Each row of a before or after table is a point. One or more steps were done to the points. Then noise was added and the rows were shuffled. The steps act on columns, c1 being the first. Name the steps. A step turns or swaps two columns, mirrors them in a line or flattens them onto one, adds a multiple of one to another, or multiplies or shifts one. Angles are multiples of 10 degrees, from the lower column toward the higher: turns from -170 to 170, lines from 10 to 170 but not 90. Use the fewest steps. Two steps may share a column if one is a turn and the other turns, adds or multiplies; they go together, in the order done. Otherwise the lowest column goes first.
In the rows, zero is written as 128.

Before (10 x 3):
[[100 127 175]
 [145 111 144]
 [131 144  39]
 [ 73 159 171]
 [110 154  57]
 [169  87  60]
 [165  87 126]
 [154  72 113]
 [194 140  99]
 [110 156 180]]
After:
[[108  78 130]
 [143 158  75]
 [150 163 199]
 [107 153  81]
 [127 196  91]
 [114  68 200]
 [144 131 218]
 [171  78 159]
 [ 87  80 138]
 [116 108 120]]
Steps: turn c1 and c2 by -60 degrees; multiply c3 by -1

Before, 9 rows:
[[142 131 138 102 149 139]
 [130 133  91 132  74 130]
 [ 64 127  93 194  97 132]
 [153 136 160 163 149 118]
 [136 170 167 123 106 126]
 [166 180 118 105 154 107]
 [ 75  48 112 110  82  35]
 [196 155 157 119 130 135]
 [146 149 127 152 118 115]]
After (9 x 6):
[[164 131 125 183 123 132]
 [132 152 145 143 153 129]
 [146 184 163  98 111 136]
 [114 145 200 124 121 149]
 [152 126  59 170 186 129]
 [121 126 145 102 105 140]
 [103 141 156 114 167 124]
 [ 92 165 142 149 120 149]
 [135 106  70 170 101   7]]
Steps: turn c1 and c3 by 80 degrees; turn c2 and c6 by 30 degrees; turn c4 and c5 by 80 degrees

Before, 11 rows:
[[143 111 114 178 121  98  62 157 190]
 [ 96 178 130  90  37 184  65 206 152]
 [ 60 123 192 125  45 121  78 122  41]
 [150  81 191 164  81 131 118 128  54]
 [137  96  92 153 174 128 107  97 131]
 [ 95  55 118 132 144 121 135 141 177]
 [132 109 114 136 195  48 126 118 149]
 [147 141 129 193 110 100 136 101 192]
 [104  68 128 154 158 110  98  85 144]
 [115 125 169 137 155 143  90 140 180]
 [ 65 103 165 192  97 174 112 175  46]]
After:
[[130 124  64 149 121  98 154 155 208]
 [111 113  82 127 174 127 109  98 151]
 [122 121 142 147 110 101 132 100 220]
 [141 159  72 106 157 111 108  84 157]
 [ 88 171 113  13  98 173 136 174 124]
 [122 185 108  34  45 119 181 121  71]
 [175 156  89 125 143 121  73 140 163]
 [182 104 107 132  36 185 203 204 115]
 [ 54 207 115  94  81 134 126 128 108]
 [163 166 111 140 156 143 166 142 170]
 [133 125 110 138 194  48 110 117 147]]
Steps: turn c4 and c9 by 50 degrees; turn c1 and c4 by 130 degrees; turn c2 and c3 by -120 degrees; turn c3 and c7 by -130 degrees

Before (8 x 11):
[[132 140 172 110  94  94  67 142 144 105 170]
 [135 133  52 127 213  99 120   7 144 147 112]
 [150  87 156 198 163 158 106 156 126 129 125]
 [103  90 145 198  84 101 113 151  50 118 107]
 [154  79 145 125 145 135 106 175 149 139 105]
 [121 131 175 161  81 122 110 149 159 143 106]
 [105  82 133 161 112 225 121 116 132 131 128]
 [142 193 169 107  88 117 123 172 151 103 117]]
After (8 x 11):
[[152 111 157 195 165 170 110 111 151 126 148]
 [153  97 150 123 147 140 106 108 164 130 177]
 [111 108 134 167 109 228 124 139 156 128 124]
 [122 115 179 166  86 139 110 125 146 136 162]
 [132 122  51 124 212  75 123 236 137 137  58]
 [140 142 167 106  86 126 129 102 111 115 161]
 [102 151 146 198  85 105 111 120 102 127 156]
 [132 125 174 113  99 110  70  95 135 125 102]]
Steps: flatten c2 and c9 onto the line at 130 degrees; add 0.3 times c3 to c6; turn c8 and c11 by 140 degrees; multiply c10 by 0.4

Before (12 x 14):
[[139 127 181 174 148 117 145 139 146  91  97  92 197  52]
 [ 96 145  76 121 175 176 136 174  88 105 152  66 152  85]
 [110 130 104 189 129 143 126 109 126 105 116 100  90 160]
 [100 138 103 151 158 116 111 161 128 168  60 111 173  95]
 [ 83  81 124  80 172  51  89 128 104 110 105 117 117 136]
 [128 117 111 156 126  53 137 148 107 119  65 192 114 179]
 [144 169 114  95 170 135 105  90 150 101 120  44 121  24]
 [ 93 160 100 229 106 112 145 117  91  99 163 106  80  62]
 [115  61 185 115 193  93 116 117  77  40  61 114 119  36]
 [109 135 130  95 197 122  98  65  34  96 146  74  90  86]
 [ 19 205 170 125 162  90 119  93 105  60  53 159 113 112]
 [134 121 160 141 143 148  67 128 108  77  94 131 155  84]]
After, 12 rows:
[[155 162 113  95 170 135 105  82 149 103 120  48 121  23]
 [144 115 130  95 197 125  97  91  35  97 146  60  89  86]
 [111  64 125  80 172  52  90 123 105 111 104 120 116 135]
 [117 122 113 156 125  53 137 160 106 119  65 186 115 179]
 [123 136 182 173 147 117 145 113 148  93  95 107 197  51]
 [141 112 105 187 130 143 127 112 125 105 117  99  89 160]
 [119 129 160 141 144 147  68 130 111  78  94 132 155  83]
 [152 106 102 151 158 115 110 129 127 168  60 130 174  95]
 [174 115  99 229 108 111 145 118  91  98 163 105  79  63]
 [158 109  77 122 174 178 138 113  90 106 154 102 153  86]
 [246  74 172 125 163  90 120 134 104  61  51 135 112 109]
 [ 75  84 187 114 194  93 117 119  78  39  60 113 121  37]]
Steps: mirror c1 and c2 in the line at 60 degrees; flatten c8 and c12 onto the line at 60 degrees

Before (11 x 18):
[[122 121 132 157 124 138 135 127 145 133 122 144 158 110 139  83 128 120]
 [146 130 127  51 122 129 128 120 123 127 132 118 149 121 115 138 155 114]
 [131 141 119 107 115 152 125 113 117 135 124 134 136 111 120 116 138 131]
 [131 123 131 154 124 134 139 136 131 119 156 117 129 126 141 144 143 119]
 [118 131 123 113 119 187 105 143 151 131 127 133 126 128 113 133 124 116]
 [129 130 115 157 130 128 112 137 140 125 126 124 133 125 112 144 133 174]
 [122 122 143 124 125 137 129 141 116 126 127 126 136 117 124 148 129 118]
 [131 123 117 162 140 124 121 145 130 107 123 124 121 122 151 141 145 114]
 [113 161 115 111 145 137 138 140 132 119 125 114 125 127 121 141 118 170]
 [118 130 128 156 142 126 119 135 125 127 133 113 139 121 107 138 152 119]
 [125 123 141 158 132 147 134 109 157 127 127 123 128 109 149 146 144 146]]
After (11 x 18):
[[123 141 142 124 126 106 130 141 119 127 126 127 136 109 124 134 130 150]
 [132 138 119 107 114 112 125 113 121 136 124 133 136 137 120 107 138 108]
 [124 144 141 158 132 139 134 109 148 128 128 123 129 108 149 125 145  72]
 [118 132 123 113 120  58 105 143 145 130 126 134 126 128 113 132 123 130]
 [118 139 128 156 142 116 119 135 125 127 133 112 140 122 108 129 152 152]
 [122 106 132 157 123 107 135 126 141 133 122 144 158 137 138  85 128 144]
 [146 138 127  51 122 107 129 119 124 127 132 118 150 122 115 130 154 164]
 [130 136 131 155 124 110 139 136 130 120 157 117 128 116 140 137 143 149]
 [128 138 115 156 130 197 112 138 137 125 125 124 134 121 111 136 132   9]
 [131 136 117 162 140 110 122 145 130 106 123 124 121 115 152 132 145 167]
 [112 157 115 110 145 183 139 141 131 118 125 114 126 147 120 135 118  14]]
Steps: turn c14 and c16 by 50 degrees; turn c2 and c14 by 50 degrees; multiply c18 by 3; turn c6 and c18 by -150 degrees; multiply c9 by 0.7

Before (14 x 24):
[[109 186 160 111  65  89  31 101  83 172 125 106 109 181 186 168 150 165
  146 179 147 141 142 168]
 [179 159 182 116  90 162 130 111 161 104  95 148 163 136 184 168 190 103
  129 168 121 139  39 111]
 [ 90  76 106 146  82 118  49  79  72 202  97 149 155 107 120  87  75  72
   55 112 154  81  60 146]
 [182 100 139 150 155 106  56 105  97 125  96  69 104 115 157 119  81 113
  104 149 194  75  52  80]
 [169 155 112  97 170 158 126 145 136 170 168 101 164 121 103  46  76 129
   75  63  97 148 122  80]
 [144  88  86 213 161 120  68 111 182 115 179 158 147 103 138 166 109 114
  136  60 150  90  35 144]
 [ 76 181 131 201 157 105 104  80 139 131 101  76 115 187 108  45 141 126
   72  58 132 128  36 148]
 [166 137 197 190 117 108  99 139 176 116 189  60 142 134 158  92  98 183
   50  83  77  78 148 168]
 [125 134 123 100  53 125 108 110 152 188  68  63 173 100  93  57 104 166
  148 108 132  74  56 178]
 [183  94 110 109 156 124 109 185  91 131  94  57 107 174  72  94  97 132
   95  82  92 150 147  67]
 [119 177 121 170 158  88  77 108 132 151  93  93 103  95  94  49 141 194
  159 101 121 170 160 127]
 [ 90 201 189 147 130  83 131 158 137 170  99  88  92 150  87  71 100 120
  110  53 104 168  85 159]
 [147 143 202  97  64 130  99  83  77 146 100 127 107 118 156 146  71 187
   92  70  91 182  70 164]
 [164 127 114 146  74 165 113 194  86 178 193 130 166 138  73 165 187 130
  129 142  80 120  88  93]]
After:
[[ 96 169 147 173 162  50 130 106  89 186 167 132 116  94  96  91 137 191
  186 149 116 155 167 129]
 [150 139  84 186 107  90 102 140  63 152  67 175 123 129 161 102 100 184
   93 208  78  71 147 165]
 [ 83 186 161 198 102  44 127  78  76 150 157 143 125 186 106 112 144 124
  120 188 133 156  36 147]
 [196 138 140 104  66  57 184 108  64 164 165 149 193 104  93 129  99 166
  128 143 136 106  53 175]
 [184 183  78 107 118 169 137  98 109 237 134  81 111 182 183  89 155 168
  133 100 147 163 143 170]
 [102  87 199 209 114 167  97 116 157 180  78 186 134 104 137 108 109 117
  191 165 154  83  36 141]
 [163  74 160 147  58  89 171  79 145 227 150  68 164 110 116 121  80  76
   65 133 152 137  63 143]
 [117 196 115 149 136  69 171 159  87 137 170 141 104 150  92  80  97 119
  122 229 105 183  86 153]
 [123 100 113 152 130 120  97 103  70 196 168  95 117 117 162 106  78 110
  122 114 194  48  51  77]
 [188 129 132 147 124 164 172 195 130 163  52  85 142 138  74 166 184 128
  145 109  87 114  88  95]
 [ 98 151 178  91 178  49 166 144  93 142  80 132 143 121 104 155  70 117
   52 176  92  97 124  81]
 [178 161  62 118 157 172 107 109 153 119 143 161 168 137 188 156 185 103
  122 124 120 108  40 107]
 [123  93 164 113 189  93 124 186  57 147 174  91 118 175  71 123  92 138
   75 157  96  93 150  67]
 [195 142  92  95 169 149 136  77 128 157 160  75 119 119 158 132  72 184
   70 215  93 165  74 166]]
Steps: turn c1 and c5 by 70 degrees; turn c5 and c22 by -50 degrees; turn c3 and c20 by 150 degrees; add 0.7 times c4 to c19; swap c6 and c16; turn c7 and c10 by -70 degrees; swap c9 and c12; mirror c11 and c13 in the line at 100 degrees

Before:
[[106 129 167 125 148 117  86 171 125 124 102  99 120 134 142 109 113 155
  106 114 105 120 136  87 160 134 125 121 156 130 136 135]
 [145 129 149 158 125  98  82 150 141 117 125 110 125  91 114 115 144  95
  135  99 155 101 120 114 119 143 160 127 158 140 126 149]
 [121 114 108 124 108 137 147 114 161 122 143  86 109 114 125 136 146  90
  153 113  93 163 129  90 156 152 127 134 132 106 126 131]
 [101 115 164 121 136 124 129 144 158  94 156 139 110 138 106 127 101 162
  145 133 120 116 142 128 114 124  92 152 120 130 169 101]
 [124 130 139 101 148 135 139 154 117 141 110 103 160  77 118 128 156 162
  135 116 148 141 107 126 105 135 120 157 130 110 117  88]
 [149 142 104 148 117  90 138 169  97 140 149  98 113 115 141  74 134 144
   90 118 116  98 139 114 136 121 142 117 139  88 169 138]
 [110 162 125 124 101  86 143 169 136 162 155 148  96 134 148  82 125 115
  156 129  95 100 170 125 120 145 115 118 157 158 184  91]
 [126 136 105 100 116  78 130 139 119 110 147  84 148  81 116 109 156 148
  100 152 109 125 120 110 147 107 115 131 133 118 143 150]
 [161 119 159 115 110 138  85 108 141 108 120 125 128 122 147 118  88  94
  151  92 166 134 154 134 128 151 118 119 106  91 149  91]
 [147 109 164 128 139 120 112 145  93 117 142 150 112 100 132  98 137 129
  107 139 139 160 151 144  96 127 102 133 129 108 113 124]
 [169 159 141 158  86 137 145 113 160 124 127 133 150 147 156 132 139 109
  143 115 143 116 115 105 144 112 157 141 140 125 114 112]
 [145 170 119  92 132 105 109 178  96 129 118 157 120 126 129 112 156  91
  103 148 167 125 106  91 112 149 141 154 106 141 113 121]]
After, 12 rows:
[[104 120  89 123 147 118 160 169 160 118 104 100 129 115 134 109  79 156
  106 114 107 122 100  86 161 131 123 121 121 130 134 135]
 [122 122 118 101 149 160 109 154 128 146 109 104 145 152 162 128 210 164
  136 117 142 140 136 126 107 148 125 158 108 111 116  87]
 [169  97 121 158  85  94 135 114  92 131 127 133 131 130 126 134 160 109
  144 116 144 119 125 106 145 131 159 143 112 123 111 112]
 [126 124 152  99 115 168 120 137 134 103 148  84 127  97 173 109 213 151
   99 149 116 124 129 109 148 124 116 129 119 120 142 150]
 [148 139  89 129 138 139 116 146 162 122 140 150 121 131 153 100 155 130
  108 138 142 159 115 144  97 122 104 135 150 107 110 122]
 [162 130  94 115 110 112 168 108 148 123 121 125 140 141 138 119   7  94
  152  93 170 134 136 134 128 141 118 119 159  90 149  90]
 [149 117 153 150 117 127  99 172 145 137 149  99 119  94 157  75 145 143
   92 117 112  98 114 116 137 118 144 117 130  89 168 137]
 [118 143 145 123 108 137 135 116  89 112 144  83 133 142 133 137 182  92
  153 116  97 162 125  92 159 127 124 130 127 107 126 129]
 [144 123 110 155 125 163 173 149 146 124 124 109 134 111 159 117 174  94
  134  99 158 100 105 115 120 136 160 129 105 142 125 148]
 [144  88 146  92 133 133 119 176 165 144 119 158 134 107 137 111 211  92
  104 147 164 124 159  91 113 136 138 153 120 140 115 120]
 [110  96 137 122 101 112 119 169 112 147 157 146 122  89 148  82 116 115
  156 131  87  99  83 123 119 124 116 118 148 160 184  89]
 [ 99 135  93 121 136 145 148 140 105  93 156 137 117 124 110 128  46 162
  144 133 134 114 128 129 113 119  91 149 143 130 167 102]]
Steps: turn c2 and c3 by 170 degrees; turn c6 and c14 by 110 degrees; turn c6 and c15 by 60 degrees; turn c7 and c9 by -140 degrees; turn c10 and c21 by -20 degrees; flatten c13 and c26 onto the line at 50 degrees; multiply c17 by 3; turn c23 and c29 by 120 degrees

Before, 10 rows:
[[133 132 103 116 142 127 120 116 109 143 139 147 138  86 100 119  45 197
  116 119 141 118 165 151 105 154  94 130 157 138 139 110 155 108 104 176
  153 119 138 169  83  92 115 149 131  86 156 124 146 123 115 123 141 161
   76 104 141  90 230 156 131 135 116 145]
 [117 151 111 158 155 125  95 138  69 134 138  92  86  65  99  93 130 115
  159 118 112 136 137 141 102 119  96 128 159 158 141 110 118 121 105 115
  117 148 128 116 173 189 115 146 160 170 160 115 153 138 129 112 100 145
  123  42  87 126 115 119 127 132 154 122]
 [153 103 146 120  49 186  83 109  76 161 158 150 148  89 155 100 111 110
  131 106 118 100 121 135 201 125 150 132 121 149 141 183 126 208 102 137
  112 115 144 235  80  92 102 147 132 139 118 131 146 160 147 129 109 144
   55 141 122 151 111 128 131 132 110 142]
 [123 134 110 151 158 105  98 117  84 133 123  92 125  76 122 137 125 106
  156  61 128 148 162  85 130 126 134  67 116 134 128 112 123 106 119 123
  103 116  99 112  88 198 134  16 127 130 143 105 148 138 138 126 136 150
  122  98  97 112 122 139 149 142 108 109]
 [100 121 102 148 142 120  86 137  79 135 138  83  86 181 122 101  79 114
  100 117 141 176 106 144 104 147 139 124 127 131 122 157 115 111 149 163
  107 116 160 143  87 108 101 138 172  95  92 115  86 132 134 151 140 142
  145  92 105 135 115 120 126 134 128 173]
 [117 120 123 139 153 128 107 109 111 150 146 124 152 120 166 105 129 100
  159 117 121 159 145 153 129 152 119 132 115 128 137 112 121 145 102 221
  105 137 165 141 166 129 102 130 179  97 136 135 102 137 114 136 223 146
  104 142 155 134 112 114 135 118 114 182]
 [136 103 104  41 152 103 101 105 110 149 117 139 125  86 154 119 122  97
  119 111 125 156 135 139  98 158  94 120 144 135 104 108 135 120 156 128
  175 129 155 156 150  95 149 133 126  90 163 137 145 132 121 148 142 122
  108 140 153 103 107 127 132  94 150 105]
 [133 170 122 149 133 150  82 106 102 127 127 138 128 173 179 202  86 130
  157 108 113 144 149 149 149 153 100  64 140 148 129 120 113 115 151 130
  133 137 164 105 127 106  99 152 157  86  82 117 139 167 139 115 107 116
  142 134  90 104 113 119 131  98 145 111]
 [ 46 111 134 136 151 131 197 116  91 146 133 123 117 196 160 104 126 113
   95  96 161 132 141 140 135 146 162 138 199 210 108 150 124 105 106 119
  121 121 149 108  93  92 200 141 130 140  89 187 135  98 142 160 113 151
  105 130 103  97 147 126 143 148 151 146]
 [118 168 128 133  81 125 129 128  78 129 126 128 144  77 164  91 119 114
   95 122 187 110 128 122 121  46  95 148 120 133 113 134 147 107 101 119
  130 152 136 120  86 112 118 102 148 118 157 159  93  96 144 159 179 154
  123 152 146 171 121 120 119 145 109 110]]
After (10 x 64):
[[128 126 103 153 138 117  85 133  76 134 140  80  92 180 124  88  78 117
  100 114 140  87 127 139 101 148 134 121 154 131 139 156 114 112  69 164
  105 116 163 146  83 105 101 120 169  96 101 115  89 127 136 150 144 141
  146 125 106 133 112 120 151 136 129 176]
 [149 162 124 128  77 126 128 117  79 124 129 124 142  76 161  95 121 116
  153 121 185 127 153 122 125  42  93 149 154 133 139 138 143 105 174 120
  135 150 135 120  79 111 117 135 147 120 160 160  91  98 145 159 180 153
  122 139 143 171 118 120 114 153 105 110]
 [ 75 172 124 149 135 151  78 109 101 131 126 133 125 174 173 182  92 129
  104 106 112 134 102 154 148 154  97  59  96 144 113 122 110 114 125 130
  128 136 160 103 131 101  94 117 159  89  84 121 136 162 135 110 110 115
  141 101  90 104 114 125 112  94 144 112]
 [121 132 107 152 156 108  99 120  85 129 121  93 131  72 121 128 125 111
  117  55 128 107 185  87 134 123 131  67  95 131 122 109 125 105  89 123
  101 115  98 107  88 196 135 218 127 126 144 105 153 141 136 131 133 153
  121 147  99 114 122 140  73 147 109 105]
 [140 118 123 138 145 128 105 114 113 149 147 123 151 116 166 103 132 101
  103 118 113 102 116 158 126 153 117 131  93 131 112 111 124 141 155 224
  109 132 166 137 165 132 108 133 179 100 133 140 100 138 115 137 220 142
  110 143 155 138 115 114 119 119 113 182]
 [154 152 110 158 151 124  96 143  68 138 147  92  89  64 102  95 130 118
  100 122 105 153 116 142 103 113  98 134 111 155 124 113 116 124   8 114
  118 147 127 117 180 182 113 114 160 172 157 113 149 142 127 112  99 141
  123 194  91 128 116 121 125 134 154 116]
 [142 129 103 115 143 127 121 125 109 143 141 138 137  89  95 131  45 198
  123 118 143 150 105 149 109 157  93 124 149 133 110 112 157 109  97 178
  154 119 138 168  85  95 119 119 131  84 150 125 142 123 117 128 142 165
   83 166 137  90 230 149 101 134 116 143]
 [145 102 106  43 146 101  96  92 111 153 117 138 120  88 149 130 122 103
  103 117 127 117 122 138  94 163  87 125 142 132 133 108 134 116 132 128
  176 134 157 155 148  92 145 133 122  91 163 137 149 128 121 150 138 122
  111  96 149  99 102 126 124  94 149 104]
 [ 96 110 137 137 154 131 199 102  92 146 132 125 116 196 160  51 126 109
   89  96 162 167 108 141 139 145 163 138 184 210 135 155 120 107 138 114
  126 124 152 105  89  97 202 134 128 143  88 189 136  99 141 162 114 147
  110 149 103  96 149 126 124 150 152 144]
 [169 106 146 116  49 183  82 121  76 162 160 147 146  90 155 129 113 111
  149 104 120 140 116 132 199 129 154 130 119 150 106 183 125 204 153 137
  110 111 139 237  83  91 106 116 135 140 125 132 154 159 145 126 113 141
   57 143 118 154 109 132 145 134 108 146]]
Steps: turn c1 and c16 by 50 degrees; mirror c8 and c31 in the line at 20 degrees; turn c19 and c29 by -70 degrees; turn c19 and c22 by 130 degrees; turn c44 and c61 by -130 degrees; turn c23 and c61 by -110 degrees; multiply c56 by 1.6; turn c35 and c56 by -110 degrees
